Each row of a before or after table is a point. One or more steps were done to the points. Then noise was added and the rows were shuffled. The steps act on columns, c1 being the first. What was done? A step turns or swaps two columns, mirrors them in a line or flattens them onto one, adds a multiple of one to another, or multiplies or shifts one. Angles are multiples of 10 degrees, from the lower column toward the higher: turns from -170 to 170, lines from 10 to 170 but not 90. Use the fewest steps. Two steps may share a column if one is a turn and the other turns, adds or multiplies; they go together, in the order done. Otherwise the lowest column goes first.
In the rows, 128 means zero.

Before, 12 rows:
[[132 155 127]
 [183 117 114]
 [172 104 116]
 [ 99 123 135]
 [109 117 184]
 [ 71 100 168]
 [184  85 171]
 [108 131 161]
 [116  74 144]
 [150 159 180]
 [124 114 161]
 [137 155  80]]
After, 12 rows:
[[ 98 134 135]
 [132 136 102]
 [182 153 183]
 [116 124 185]
 [108 177 158]
 [150 189 115]
 [173 109 147]
 [183 110 133]
 [138  90  86]
 [124 153 151]
 [106 160 136]
 [ 72 157 169]]
Steps: turn c2 and c3 by -70 degrees

Before (14 x 9):
[[120 193 185 165 115 172 121 143 124]
 [ 63 197 162 149 157 149 121 113 127]
 [147 189 111 110 183 124 157  94 190]
 [133  98 117 117 147 180 118 140  95]
 [157 105 111  92  97 123 115 142 105]
 [164 104 117 133 138 129 136 133 113]
 [163 104 144 107 116 143 103  92 103]
 [143  74  85 147  90 143 123  87 114]
 [177 151  97 138 191 122  89 102 189]
 [157 118  77 146  88 140 121 104  93]
 [140 106  97 138 110 134 110 134 112]
 [122 175 117 117 162 167  92 116 218]
 [ 94 158 202 159 127 124 132 144 148]
 [140 165 108 130 180 173 151  95 204]]
After, 14 rows:
[[157 151  78 144 123 142 121 118  91]
 [121  69 183 163  72 174 123  97 124]
 [146 196  85 147 121 146 123 130 116]
 [140 137  99 142 128 135 107 145 115]
 [155 138 109  91 111 125 112 151 106]
 [178 128  99 137 213 124  90  92 188]
 [137 122 107 129 192 171 151  79 208]
 [149 104 110 109 193 125 155  62 192]
 [169 141 115 137 148 131 136 152 112]
 [132 141 119 117 158 179 118 156  94]
 [ 63  84 163 148 133 147 120  71 128]
 [163 168 144 108 101 142 103 115 103]
 [ 93  93 202 155  75 125 130 122 147]
 [119  98 117 119 169 165  91  87 221]]
Steps: mirror c2 and c8 in the line at 110 degrees; add -0.7 times c3 to c5

Before:
[[115  71 112 129 120 114 157 150 109 104 103 109 149 113 135 137 148 163]
 [125 100 118 162 149 122 111 144 101  83 124 111 149 130 127 142 158 112]
 [182 109  83  94 161 128 136 124 133 125 139 116 125 154  76  83 125 172]
 [ 98  99 126 141 150 139 127 127 144 107  93 141 121 126 125 167 144 151]
 [144 132 191 183  94 130 105 156  89 151  69  48 129 108  58 143 176 140]
 [142 121 145  64 127 140 155 134 129 117 213 140 144 122  93  80 109 160]
 [121  75 144 152 147 132 148 115 109 151 121 118 160 138 125 138 152 118]
 [174 127 128  93 140 130 144 149 137 109 151 150 101 104 124   7 110 169]
 [112 113 123 152 133 165 171 136  95 103 122  88 136 164 141 144 135 106]
 [167  93 147  77 121 123 140  85 155  93 157 120 118 136 101  90 128 149]]
After, 10 rows:
[[165 112 152  76 131 137 141  86 156  94 158 121 120 136 103  88 147 149]
 [143 141 151  63 134 113 156 136 128 117 213 140 137 122  93  81 135 160]
 [173 146 130  92 108 135 144 150 136 109 151 150 107 104 125   6 113 169]
 [121  96 150 152 122 112 147 113 109 152 121 119 159 138 125 138 152 118]
 [182 130  69  93  96 125 137 124 133 125 140 115 136 154  76  83 161 172]
 [ 99 119 126 140 105 120 128 127 145 106  93 141 126 127 124 167 146 151]
 [110 133 122 152 125  92 170 135  94 103 122  88 124 163 140 144 125 105]
 [125 120 115 163 116 124 110 145  98  84 125 112 155 130 126 143 159 112]
 [114  90 109 128 142 134 156 150 108 105 104 107 147 115 136 137 144 165]
 [142 153 210 181 160 128 106 156  90 152  69  48 117 108  58 143 223 140]]
Steps: shift c2 by 20; multiply c3 by 1.3; turn c5 and c13 by -160 degrees; turn c6 and c13 by -160 degrees; add -0.7 times c15 to c17

Before, 14 rows:
[[122 148 192  93 185 155 124 137 130  96 140  93 130 156  91 147 130 123
  200 117 148 137  60 211 139 135 125 123 114  90 144 109]
 [121 106 117 207  96 142 155 147 172 151  83  96 142  74  92  91 123 102
  137 107 131 135 171 116 107  97 170 177 165  74  92 123]
 [139  74 159 152 138 146 112 147 147  49 152 117 127 112 105 104 105  83
  177 112  90 161  39  54 135 106  66 165 121 180 187 136]
 [105 160 108 103 112 142 179 146 155 149  86  87 209 140 106  65 111  76
  171  89 158 111  75 124 114 133 103 114 178 145 123 107]
 [121 100 151 192  77 135 146 158 134 173  49 115 184 192 126 124 156 156
   91 127  87 147 130 110 157 178 138  81 109 191 143 153]
 [119 200 147 119 158 122 125 105  94 121 119 119 131 158 165 117 142 139
   87 137 159 182 148 120 134 119 149 136  93 166 156 107]
 [134 160 135 111 173 194 128 126 151 122 150 136 136 150 105 132 172  91
  147 109 140 146 115 127 137 128  88  60 159 108 106  92]
 [139 109  94 107 185 170 116 143 120 189 127 118 130 144  69  84 102  98
  153 190 161 160 144 153 133 105 123 160 108 125 161 113]
 [182 153 157 156 150 194 115 122 124  94  57 161 152  80 162 112 108 143
  136 108 139 118 146 136 147  79  72 130 155 214 166 138]
 [ 72 104 152 129 131 125  88 164 158  72  90 161 103 124  77 147 117  82
  162 174 157 133 122 126 155 144 182 162 147 131 139 113]
 [119 110 126 160 150 167 111 144 131 165  84 104 108 131 146 104 160 140
  172 129 143 124 175  88 136  70 127 134 129 152 108 115]
 [144 136 149 148  78 133  91 159 112 147  80 102 124 111 136  92 157 178
  178 151 149 140  97 123 119 159 141 123  97 120 106 103]
 [190  94 145 115 169 100 118 129 124  97 139 118 139 190  70 131 208 123
  122 167 152 109  88 159  92 158 106 114 157 122 131 129]
 [ 48  76 165 118 147 134 189 119 122 152  88  52 174  95  97 150  94 122
  160 127 120 176 124  89 150 109 174 141 128 102 136 120]]
After (14 x 32):
[[107 158 157 103 113 142 179 146 155 147  87  86 209 139 107  65 112  75
  172  90 159  96  76 123 114 131 103 113 178 147 121 109]
 [143 137 112 148  78 134  91 158 110 147  80 100 123 112 136  92 158 178
  178 151 149 136  97 124 119 159 141 126  96 121 106 104]
 [183 152 129 157 150 193 116 121 124  96  57 162 152  79 162 112 108 142
  136 110 140 162 146 139 146  80  71 129 155 214 167 136]
 [138  72  66 153 140 147 111 146 148  50 151 115 126 111 104 106 106  84
  177 113  91 199  39  53 136 107  66 163 120 180 188 136]
 [134 160 143 111 173 196 126 125 151 121 150 137 136 148 105 132 171  91
  144 112 140  32 115 128 138 127  86  60 159 108 106  91]
 [120 101 125 193  78 133 147 158 134 173  49 115 183 191 127 126 156 156
   90 128  87  75 130 111 159 178 138  82 112 193 144 153]
 [139 111  92 108 184 169 117 141 120 189 126 117 131 142  69  84 100  98
  151 190 162 132 142 152 132 104 123 160 108 124 162 114]
 [122 146 102  93 185 156 123 136 129  97 142  93 129 155  92 148 129 125
  200 115 146 177  60 210 139 134 124 123 114  91 144 109]
 [119 200  66 119 159 122 125 103  95 120 120 119 131 159 166 116 142 139
   88 137 160 137 148 121 135 119 147 135  95 166 156 107]
 [120 110 128 159 152 166 112 145 131 165  82 105 106 132 144 105 160 142
  171 130 144 137 175  87 136  71 127 134 130 152 109 114]
 [ 70 104  96 129 131 126  88 165 157  73  90 160 102 121  77 148 115  80
  162 173 157 198 122 126 153 143 181 160 147 130 138 112]
 [121 106 101 208  96 142 154 145 173 151  84  97 141  73  93  91 123 104
  137 109 133 185 172 116 107  98 170 177 164  73  95 123]
 [ 49  75  63 117 146 136 188 118 121 152  89  50 172  96  98 151  95 122
  162 128 121 164 124  89 151 108 175 141 130 103 136 118]
 [190  93 147 114 168 101 118 129 124  95 137 118 139 191  70 130 210 123
  123 167 153 131  89 158  92 159 106 114 158 124 129 130]]
Steps: add 1.5 times c28 to c3; turn c3 and c22 by 110 degrees

Before:
[[140 143 124  89 128  66 163  77 137 115 175  57 132  36 142  96 133 156
  120 208 122  79  92  37 162 137 134 164  98 141 116 123 137  66 102 151
  160  94 136 224 123  83 194 133 121  92 173 137 140 129 129 139  82 133
  203  93 159 135 108 123 104 146 155 126]
 [150  90 132 122 109 155 165 142 135 112 110 125 137 120 126  92 133  60
  162 157 125 135 160 114 164 189  64 100 118 168 123 166 123 124 135 138
  167 131  74 134  97 104  65 104 113 128 136 108  91 135 153 145 171 120
  110 108 133 124 101 102 176 101 124 129]
 [105 131 128 112 128 123 166 160  67 148  96 117 166 164 139 139 180 112
  143 121  98 113  64 163 118 172 134 131 201 119 133 180 171 173 134 162
   93 129  69 147  94  77 124  88 139 128 143 100 130 174 117 173 105 137
  126 125 113 182 123 102 127 116 125 142]
 [118 130 164 165  87 125 145 155  70 192  72 135 126 125 133 139 158 163
  150 153 138 119 126 165 108  69 174 144 109 191 164 143 149 125 107 133
  190 130 150 134 156 112 100 137 179 130  94 182 159 128 126 150 152 168
  147 153 150 119 143 119 160 148 120 137]
 [142 154 154 113 152 120 143  66 184 113 116  43 122  64 127  99  87 105
   60 121 132 119  72 115 102 151 137 200 133 154 128 210 126 147  76  71
  198  67 145 152 170 176 135 101 181  91 125 106 109 156 106 161 126 123
   93 130 110 153 104 109 129 132 124 136]
 [123 114 107 138  62 113 122  92  91  78 175  85 158 139  93 147  99 101
  107 155  96 165 124 109 147 111 133 192  92  73 151 104 102 166 104  67
   25 122  60 119  95 107 110  53 155 128 126 192 123 145 156 125 165 155
   77 130 124 136 137 235 155 151 122  77]
 [133 175 186 134 119 154 132  99 107 133 119 121 202 111 142  86 148 134
  171 234  97 135 114 127 111 116 139 189 123 197 174 132 151  80 138 182
   89 134  82  98 158 109 124 127 153 110 139 145 150 155 151  98 123 150
  123 151 153 100 176 149  95 173 161 213]
 [144  93 132 127 100 112 146 153  90 116  93 142 110 121 131 104 130 101
  136  90 171  94 141 123 126 137 111 160 115 113 119 110 160 128 134 123
  155  89 104 118 151 168 108 121 165 121 111 198 150 138 129 119 144 170
  144 130 146 119 143  61 114 173 122 101]]
After:
[[122 115 105 135  63 116 125  88  89  79 179  85 156 137  95 152 100 104
  107 156  95 167 120 107 148 111 133 194  92  74 148 103 103 177 108  64
   25 125  62 117  90 111 115  57 153 128 121 191 125 143 115 124 166 152
   79 156 124 130 137 239 154 148 124  75]
 [131 177 181 135 116 153 132  99 108 133 114 126 202 113 139  88 154 130
  174 233  92 146 137 125 113 119 141 189 123 196 174 129 154 114 134 183
   86 134  81  95 161 111 126 133 155 105 147 146 146 154 177  98 121 151
  123 139 152 101 177 149  92 174 163 212]
 [144 153 154 111 152 120 143  64 180 115 116  40 119  61 122  95  84 104
   60 119 138 112  74 111 100 151 137 201 132 156 129 211 125 124  80  68
  194  69 145 148 171 178 134 104 180  92 123 102 110 155  99 166 125 123
   98 129 106  99 103 108 128 131 121 137]
 [141 143 125  86 129  67 164  79 134 114 173  59 131  34 146  97 136 158
  121 204 122  84  98  36 165 136 130 161  96 145 121 124 135  88  99 151
  161  95 131 225 127  84 194 132 124  98 200 134 140 127 178 141  81 130
  207  86 161 106 110 120 104 146 152 126]
 [140  95 130 129  96 113 148 152  91 115  93 141 116 120 131 104 131 100
  135  90 171 102 144 125 124 138 113 160 116 114 116 107 159 134 133 118
  154  90 102 117 151 170 113 115 164 117 102 198 148 138 133 119 142 173
  142 131 142 130 142  62 111 171 125  99]
 [115 133 162 162  94 123 148 152  69 191  74 138 127 126 135 138 159 163
  149 151 133 131 130 168 107  69 180 140 107 191 161 144 149 126 110 133
  187 135 147 133 159 113  94 139 174 129  75 185 157 126 130 149 153 168
  142 150 148 119 142 117 165 147 122 134]
 [151  93 131 122 108 157 165 146 138 110 106 123 138 120 131  94 136  61
  164 153 121 110 146 116 164 185  65 101 119 171 121 166 121 142 137 141
  164 126  79 131  98 100  61 105 108 130 139 113  88 136 149 145 172 119
  111 105 137 154 101 102 173 102 123 132]
 [110 126 129 114 126 127 163 158  71 145  92 120 170 164 139 141 180 111
  144 124  97 111  45 161 117 171 129 130 199 119 137 181 178 147 136 158
   87 130  68 147  95  80 124  86 138 128 153 100 130 176  86 175 104 141
  123 118 113 117 127 102 123 118 125 144]]
Steps: add -0.7 times c15 to c56; add 0.5 times c49 to c22; turn c23 and c58 by 50 degrees; turn c34 and c51 by -50 degrees; multiply c47 by 1.6

Before (13 x 64):
[[170 142  99  56  96 114  61 180  97 115 143 117  80 108 129 100 147  94
  155 140 128 129 156 134 114  69  76  93 106 104 153 189 176 143 118 164
   57 146 105  97 106 140 100 108 145 109 152 126 138 157  50 124 120 162
   63 187 125 132 136 160  93 144 158  86]
 [125  99 165 120  98 114 213 128 169 112 181 194 165 122 133 163 150 143
  130 102 141 147  77  92 148 104 126 155 165 190 142 103 168  80 120 132
  159 121 167 120 132 107 168 132 134 122 109  99 134 187 118 133 164 113
  127 107 119 171 164  45  74 104 140 114]
 [131  75 125 131  84 140 167  89 182 123 188 132 105 122  91 141  98 123
  129 141 127 139 107 104 170 111 108 197 156 170 135  87 180 112 103 105
  132 102 151 113 129 132 145 115  74  90 109 110 102 172 123 150 167  72
  130 116 115 123 185  84  92 168 132 125]
 [130 138 116  70 124 126  61 144 127 120 182  89 105 129 134 108 180 112
  180 117 118 138 145 155 115  84 127 100 132 110  95 150 180  93 133 145
   72 147  97  83  82  95 110 112 131 115 128 166 156 137 107 128 142 123
  106 191 159 125 119 122 107 122 135 112]
 [153 127  96  80  88 118  93 133  90 119 179 132 106  94 139  98 169 151
  138 131 160  75 126 145  86  70 144  75  92  97 185 167 160 125 139 141
   84 168 168 102 112 111  83 119 104 104 155 156 149 154  95  94 157 129
   93 217 160 124  98 161 137 171 128 117]
 [147 169  53  74  95 126  82 177 125 128 148 139  86 103  96 109 209 138
  153 137 146  85 183 116  90  93 108  72 133 114 135 193 144 162 117 140
   76 134 115  54 100 111  93 102 127  70 124 143 175 153  79 113 140 153
   97 177 149 123  98 133 134 138  93  86]
 [122 142 160 141 108 132 156 113 163  77 162 153 151 124 102 149 105  94
  123 113 146 151 119 111 146 121 166 180 162 179 108  74 189  71  97 128
  162 116 141  92 142 139 154 119  99 133  90 101  90 167  51 130 177  74
   99 105 121 146 173  91 143 101 135 115]
 [169  84 131  80  83  98 155  85 143 179  37 107 148 155 146 111  85 172
  118 128 118  97 141  96 145  56 166  99 157 142  82  92 117 151 184 158
  124 149 100 121 164  89 120 216 113  89 143 127  97 132 127 164 187 134
  106  64  90 107 161 157  41  82 107 133]
 [199  50 139 107 109 161 175  59 120 137  28 111 141  91 127 109 102 183
  149 113 140 142 143 133 143  58  86  91 150 146 106  83 103 105 159 174
  105 117 103 115 168 123 150 191 132  98 141 137 137  92 118 137 128 150
  134  40  90 136 128 163  92 108 105 111]
 [116 123 154 107 117 145 177 112 170 126 179 170 108 139 108 165 156 127
  111 123 146 146 115  87 184 113 139 162 102 124 117 102 141  94  81 136
  151 107 136 116 150 147 161 165  73 144 118 149  86 160 118 114 175  99
  113 106  91 145 141  42  91 122 131 100]
 [143 146 126  93  99 104  63 137 120 145 167 139 120 126  74 130 188 101
  171 114 104  95 100 107 133  74 113 100  95 120 118 140 159 136 126 144
   93 155 113  74 137 109 133  88 104 110 159  97 138 147 142  90 126 147
  104 158 131 117 114 189 147 135 117 104]
 [119  89 160  73  78 156 151  92 169 186  74 148 144 152 101  97  58 183
   89 120  98 122 154 101 138  54 142  80 133 141  68  63 100 111 172 157
   77 117 105 101 174 125 146 234 127  54 131 115 135 123 113 126 157 166
  118  39 115 124 155 131  77  63 167 169]
 [110 128 126 151 104 121 178 132 184 118 164 182 155 159 120 141 106 144
   82 105 169 160  86  78 128 118 135 185 194 128 134  89 143 103 133 167
  143  79 152 133 131 134 169 125  81 131 130 123 131 137 131 102 186 115
  129 133 139 146 189 106  95 158 105  98]]
After (13 x 64):
[[168  78 150  78  82  99 154 170 145 164  40 107 145 152 146 110  86 174
  118 127 119  98 141  96 143  55 165 100  86 141  80 155 117 149 184 155
  124 150 111 119 166  90 118 217 116  88 141 127  95 131 128 166 189 134
  106  63  90 108 159 157  40  83 105 133]
 [119  53 168  72  78 154 150 135 166 142  74 147 142 151 101  96  58 182
   89 120  98 120 152 100 138  57 143  81  70 142  71 145  99 109 169 155
   77 115 136 102 173 123 146 234 124  55 129 114  92 123 109 123 156 166
  117  37 115 123 155 131  77  62 166 170]
 [117 100 139 108 117 143 177 176 170 101 178 169 109 137 110 167 157 127
  110 123 148 147 114  85 182 111 142 162 126 123 117 124 141  93  78 136
  152 109 150 116 149 146 161 164  72 143 116 149 129 161 117 112 173  98
  110 106  88 143 141  40  92 123 133 100]
 [132  74 107 132  85 138 166 164 183 157 187 134 103 123  91 145  99 123
  129 143 126 138 108 102 169 110 106 195 139 171 133 162 180 110 102 105
  133 101 143 116 129 133 143 113  74  91 108 110  98 172 124 148 166  72
  130 117 118 120 187  85  90 167 133 126]
 [172 190 125  55  94 115  61 102  98 104 144 118  80 107 127  98 147  94
  156 141 127 130 154 134 114  69  79  93 138 103 153 135 176 141 120 163
   55 144  90  95 104 140 101 110 145 108 152 126 174 156  50 123 122 166
   65 188 127 133 135 159  90 145 158  88]
 [148 203  92  72  95 127  83  70 124 136 148 139  89 104  95 107 206 137
  153 137 144  84 182 117  90  92 109  69 128 112 136 116 146 161 117 143
   77 133  62  56 101 112  91 102 126  69 124 140 158 154  77 115 140 153
  100 175 149 122 100 133 134 139  94  85]
 [122  94 123 120  99 116 213 122 168 161 181 193 163 122 134 163 151 144
  130 103 139 148  78  93 147 105 126 156 151 191 142 145 167  81 122 132
  157 123 181 119 132 107 168 132 134 122 110  99 125 188 118 134 165 113
  128 108 118 169 163  44  75 101 139 116]
 [143 145 138  92  99 104  61 115 120  99 166 141 123 127  73 131 186 101
  172 114 105  98  99 107 132  71 111 100 106 120 118 113 160 135 125 147
   92 155 117  74 138 109 131  87 102 110 158  97 132 147 143  92 128 148
  102 156 130 116 113 189 146 135 116 105]
 [150 164  76  78  89 115  92 108  92  91 181 131 106  97 137 100 167 151
  139 132 159  73 125 145  86  70 142  75 130  96 189 144 155 123 138 141
   82 168 130 103 109 111  80 118 102 103 156 158 126 152  94  95 159 129
   94 215 159 125  99 159 137 171 129 115]
 [112  92 109 148 104 121 178 122 185 192 163 182 156 160 119 142 107 139
   84 103 170 161  84  78 129 121 133 187 151 128 132 115 143 103 134 167
  141  81 142 133 128 133 169 125  82 131 129 124 130 136 129 101 186 117
  129 133 137 147 191 108  96 157 104  98]
 [199  58 153 106 111 160 174 144 120 152  26 110 143  91 125 110 102 183
  148 116 139 142 142 133 144  56  87  93 121 147 104 188 105 105 160 175
  106 117 120 115 167 123 150 190 129  99 140 138  59  91 118 136 127 151
  134  43  89 134 128 161  93 107 105 111]
 [131 151 144  70 124 128  62  95 128 131 182  89 104 127 134 111 181 113
  181 120 119 139 146 155 116  84 125 100 135 110  95 127 182  91 133 144
   71 149  98  80  82  94 111 113 131 115 127 166 136 136 107 128 141 123
  105 192 158 124 121 122 105 121 136 114]
 [122  81 140 141 109 136 158 170 163 153 160 154 150 122 102 146 104  97
  125 114 145 152 120 113 148 120 166 180 183 180 111  97 188  73  97 127
  161 117 162  93 142 137 154 118  98 133  92 103 127 165  52 130 178  73
   97 104 120 147 174  92 143 101 134 113]]
Steps: turn c2 and c32 by -70 degrees; turn c3 and c39 by 50 degrees; turn c8 and c49 by 110 degrees; turn c10 and c29 by -80 degrees
